Each row is a point. Each copy is the shape, with its points in the same order, stretched, turned, moved and blurred by noise. Some copies are also mirrored. Which?

Shape (5 x 2)
[[ 0.11 -0.39]
 [-0.31  0.10]
 [ 0.44  0.42]
 [-0.65 -0.20]
 [-0.02 -0.43]]
Copy 1 (5 x 2)
[[-0.37  0.34]
 [-0.48 -0.28]
 [ 0.49  0.10]
 [-1.04 -0.35]
 [-0.56  0.27]]
Copy 1 is: mirrored
Copy 2 (5 x 2)
[[ 0.38  0.31]
 [-0.22  0.04]
 [ 0.23 -0.50]
 [-0.33  0.49]
 [ 0.21  0.40]]
Copy 2 is: mirrored
Copy 3 (5 x 2)
[[-0.43  0.09]
 [ 0.17 -0.08]
 [ 0.55  0.55]
 [-0.22 -0.36]
 [-0.56 -0.01]]
Copy 3 is: mirrored
Copy 4 (5 x 2)
[[ 0.10 -0.27]
 [ 0.15  0.18]
 [-0.67  0.05]
 [ 0.75  0.26]
 [ 0.26 -0.29]]
Copy 4 is: mirrored

Shape (8 x 4)
[[-0.57 -0.06 -0.04  0.02]
 [-0.06  0.70 -0.22  0.11]
 [-0.39 -0.32 -0.14 -0.63]
 [ 0.19  0.43  0.29  0.24]
 [-0.45 -0.12 -0.25  0.03]
 [-0.40 -0.31 -0.04  0.25]
 [ 0.62  0.45 -0.33  0.32]
 [-0.38 -0.14  0.96  0.29]]
Copy 1 (8 x 4)
[[ 0.13  0.00 -0.37  0.02]
 [-0.17 -0.12  0.13 -0.24]
 [-0.11  0.24 -0.53  0.25]
 [ 0.01 -0.18  0.39 -0.03]
 [ 0.06 -0.12 -0.44  0.07]
 [ 0.24 -0.21 -0.32  0.21]
 [-0.35 -0.49  0.28  0.01]
 [ 0.69  0.09  0.35  0.31]]
Copy 1 is: only turned
Copy 2 (8 x 4)
[[ 0.63  0.57  0.18 -0.09]
 [ 0.33 -0.23 -0.19 -0.68]
 [ 0.76  0.32  0.88  0.22]
 [-0.41  0.10 -0.16 -0.64]
 [ 0.62  0.19  0.13  0.14]
 [ 0.30  0.40  0.03  0.22]
 [-0.51 -0.92 -0.37 -0.32]
 [-0.36  1.29  0.24 -0.44]]
Copy 2 is: mirrored
Copy 3 (8 x 4)
[[-0.29 -0.10  0.32 -0.40]
 [-0.63  0.49  0.33  0.05]
 [-0.02  0.19 -0.33 -0.36]
 [-0.70  0.11  0.08  0.35]
 [-0.16  0.02  0.30 -0.33]
 [-0.12 -0.30  0.29 -0.26]
 [-0.27  0.52  0.07  0.56]
 [-0.83 -0.65  0.19 -0.03]]
Copy 3 is: mirrored
Copy 4 (8 x 4)
[[-0.14 -0.14 -0.38 -0.55]
 [-0.21  0.19 -0.52  0.28]
 [-0.45  0.13  0.44 -0.57]
 [ 0.12  0.29 -0.43  0.09]
 [-0.22 -0.17 -0.17 -0.36]
 [ 0.00 -0.25 -0.21 -0.47]
 [-0.11  0.27  0.11  0.84]
 [ 0.49  0.02 -0.76 -1.00]]
Copy 4 is: mirrored
